Each row of a before or after table is a point. One or more steps were done to the points. Then noise was added and the rows were shuffled. The steps act on columns, c1 being the first. Write out the steps. A step turns or swaps two columns, mirrors them in a line or flattens them onto one, adds a multiple of one to another, or multiplies or shifts one. Angles are multiples of 10 degrees, from the lower column toward the higher: turns from -170 to 170, lines from 10 to 170 but not 90. Use the fewest steps. Two steps may share a column if one is a turn and the other turns, adds or multiplies; they go together, in the order done. Otherwise the lowest column goes first.

Before:
[-35 3]
[59 -11]
[-21 6]
[-14 8]
[-32 13]
[-7 -21]
[-13 17]
[78 -18]
[-3 -7]
[-6 15]
[-26 8]
After, 11 rows:
[27 15]
[-14 18]
[24 26]
[-65 -47]
[-2 6]
[18 13]
[29 16]
[23 -1]
[10 0]
[-49 -39]
[14 10]
Steps: turn c1 and c2 by -130 degrees

Before, 14 rows:
[39 -1 44 -13 -28 26 30 7]
[-8 8 -7 -16 18 29 18 -28]
[27 8 12 18 -17 -29 65 -8]
[-11 57 -15 -14 17 49 28 -32]
[51 18 35 33 -28 -17 24 25]
[-27 4 0 -13 -3 49 -7 14]
[-10 -12 42 17 36 30 -2 27]
[8 5 -29 -24 48 -50 -9 -17]
[3 11 1 0 72 60 -20 10]
[38 -25 12 7 -7 -1 -12 2]
[49 -14 -32 0 33 1 18 9]
[39 9 1 3 27 14 -8 23]
[11 -64 0 19 28 -9 -41 -23]
[16 13 -18 -38 7 -12 -1 -22]
After, 14 rows:
[-30 -10 9 19 -9 25 -12 5]
[-2 -12 -17 -41 7 22 0 -19]
[-23 30 -17 -45 19 -44 28 -33]
[-30 34 34 12 -26 45 25 21]
[-46 -8 45 -12 -28 2 31 9]
[-14 0 40 22 33 -30 3 24]
[-37 5 5 -9 75 -46 -25 7]
[-10 -1 -7 -18 17 -26 16 -25]
[-40 -13 -31 7 31 29 17 7]
[-4 19 13 8 -15 37 66 -8]
[-12 -9 3 -11 -2 -54 -7 13]
[-3 -39 -2 56 28 16 -43 -21]
[-40 10 3 -6 25 13 -6 24]
[27 -9 -31 -21 48 44 -5 -17]
Steps: turn c1 and c6 by 140 degrees; turn c2 and c4 by -40 degrees

Before (11 x 12):
[-25 28 -16 -3 21 0 49 6 21 -14 -14 20]
[-19 -20 -35 -16 -7 -29 -11 -8 -25 38 -32 16]
[-23 -2 41 15 -12 -5 16 -11 5 -24 -30 7]
[3 4 -29 14 -4 -19 -14 -7 6 -5 -30 18]
[-19 -4 12 10 9 -27 -9 0 23 11 34 20]
[-3 -22 18 3 21 -11 7 -12 12 -20 -32 20]
[7 -19 41 -7 -15 -18 -4 4 24 -35 8 -6]
[-30 -11 18 -9 -3 2 0 -16 22 -36 -13 21]
[-3 -18 29 -6 0 25 -16 -26 24 29 -20 7]
[-15 1 9 -6 8 -35 -6 -18 -54 -30 85 10]
[-23 -4 40 2 5 -25 -1 -21 24 -33 -16 -32]
After:
[-17 -3 -14 11 9 -27 12 2 15 14 83 -1]
[-30 -10 -16 -6 -3 0 4 -17 15 -38 -31 0]
[-20 -20 36 -17 -11 -28 7 -9 -18 38 -80 0]
[-2 -20 -28 -2 0 25 22 -25 17 30 -50 0]
[-25 29 9 -6 23 1 -50 6 15 -14 -38 -1]
[-23 -2 -44 16 -13 -8 -6 -14 2 -23 -77 0]
[-2 -22 -17 2 20 -11 -3 -9 8 -21 -81 -1]
[-16 2 -8 -7 5 -35 9 -18 -39 -29 214 1]
[-21 -5 -40 3 5 -25 6 -23 13 -36 -41 1]
[5 -19 -37 -7 -13 -19 12 3 18 -34 21 -3]
[1 3 31 14 -4 -20 7 -5 5 -1 -75 0]
Steps: turn c3 and c7 by 170 degrees; multiply c9 by 0.7; multiply c11 by 2.5; multiply c12 by 0

Before (14 x 24):
[-46 48 -10 6 -6 49 12 1 39 -21 -27 -27 -18 -2 -10 40 13 -44 -6 6 8 -18 2 24]
[-40 -6 -37 11 9 49 59 34 -18 28 -19 -15 14 -17 24 31 45 25 -5 -29 3 39 4 10]
[8 52 -11 -18 -2 5 22 -9 18 49 -27 22 -36 -14 30 19 38 -3 -8 -2 15 41 -50 3]
[-44 -7 2 -45 -31 -18 21 -29 -11 49 16 -15 -32 1 -17 21 -3 -46 10 15 20 19 -42 37]
[17 4 21 31 -5 -11 4 3 5 12 13 0 -18 37 -24 10 1 -30 13 11 -37 1 -11 3]
[1 -8 26 4 36 -18 33 -41 37 46 -29 -11 -45 45 23 23 20 24 44 -30 -22 33 19 7]
[15 -7 -2 23 30 -11 58 -42 -18 -16 -13 -38 -55 36 -31 -29 -7 -19 35 -23 5 -22 21 14]
[-12 61 -40 -6 -36 -4 -9 31 -8 -18 -37 17 -36 24 4 39 -27 -11 28 38 -6 -9 -46 30]
[0 54 8 5 -40 39 -19 2 -11 -27 10 -46 -9 2 -20 -29 -30 3 5 0 -13 -27 0 12]
[-18 -1 -39 27 32 -5 -18 32 6 -24 21 -37 5 -18 -29 12 24 15 11 -8 -33 38 -22 -18]
[-32 6 -3 -19 30 -24 -7 24 -22 20 -4 -5 -28 32 0 -18 -7 -35 60 41 -2 40 -26 -8]
[-6 31 -38 11 19 24 36 31 37 -5 -7 -5 -12 24 -21 -26 13 -21 20 -25 -50 31 -6 26]
[1 19 33 26 -35 4 -9 -43 15 35 -37 -22 -11 -15 4 8 -31 -10 24 35 -54 -31 -20 8]
[16 38 7 -39 20 41 17 24 34 -26 5 10 -8 2 2 -24 23 -22 16 20 -40 -34 22 -24]
After (14 x 24):
[-33 7 -4 -72 -31 -26 -7 3 -22 21 2 -5 -30 32 26 -21 -6 -36 62 42 -7 42 -22 -7]
[6 20 34 14 26 3 -13 3 15 35 6 -22 -14 -13 -45 8 -15 -10 27 36 57 -36 -22 7]
[-17 -3 -35 56 -32 -5 -20 -29 7 -29 -5 -38 2 -21 31 16 11 13 11 -10 26 40 -23 -15]
[17 1 20 -13 -1 -10 7 -27 8 12 3 4 -20 35 2 10 -4 -31 10 11 41 1 -12 3]
[-41 -10 -39 50 -6 51 60 23 -18 27 -15 -15 14 -18 35 31 42 27 -1 -24 -4 40 6 10]
[-45 47 -10 -66 5 52 8 -10 41 -20 -3 -26 -21 1 1 38 20 -41 -4 4 -7 -19 2 22]
[3 49 -7 -21 3 3 21 34 18 51 -15 25 -36 -17 -10 21 43 -6 -13 0 -17 42 -53 6]
[-13 57 -41 -20 35 -6 -8 4 -5 -14 7 14 -35 26 32 36 -12 -11 28 36 9 -10 -48 31]
[1 50 11 13 38 39 -21 -22 -10 -33 10 -43 -12 1 2 -28 -29 3 4 2 16 -26 2 10]
[19 38 8 -69 -24 44 16 6 35 -28 -7 11 -9 3 23 -22 19 -25 15 22 36 -32 22 -26]
[-10 30 -43 -23 -28 23 36 -20 36 -4 -3 -2 -16 21 36 -25 14 -22 21 -20 44 31 -8 26]
[16 -6 0 -7 -28 -9 55 -34 -20 -15 -2 -38 -56 33 -43 -26 -4 -18 32 -23 -13 -24 25 13]
[-1 -11 25 42 -38 -15 31 20 35 46 -11 -10 -47 43 -41 23 29 25 46 -32 20 34 17 9]
[-48 -6 0 -114 35 -16 20 -18 -10 50 0 -14 -31 6 -29 20 -10 -44 11 20 -14 20 -43 38]
Steps: add 1.5 times c18 to c4; turn c5 and c21 by -170 degrees; swap c8 and c15; flatten c11 and c17 onto the line at 110 degrees
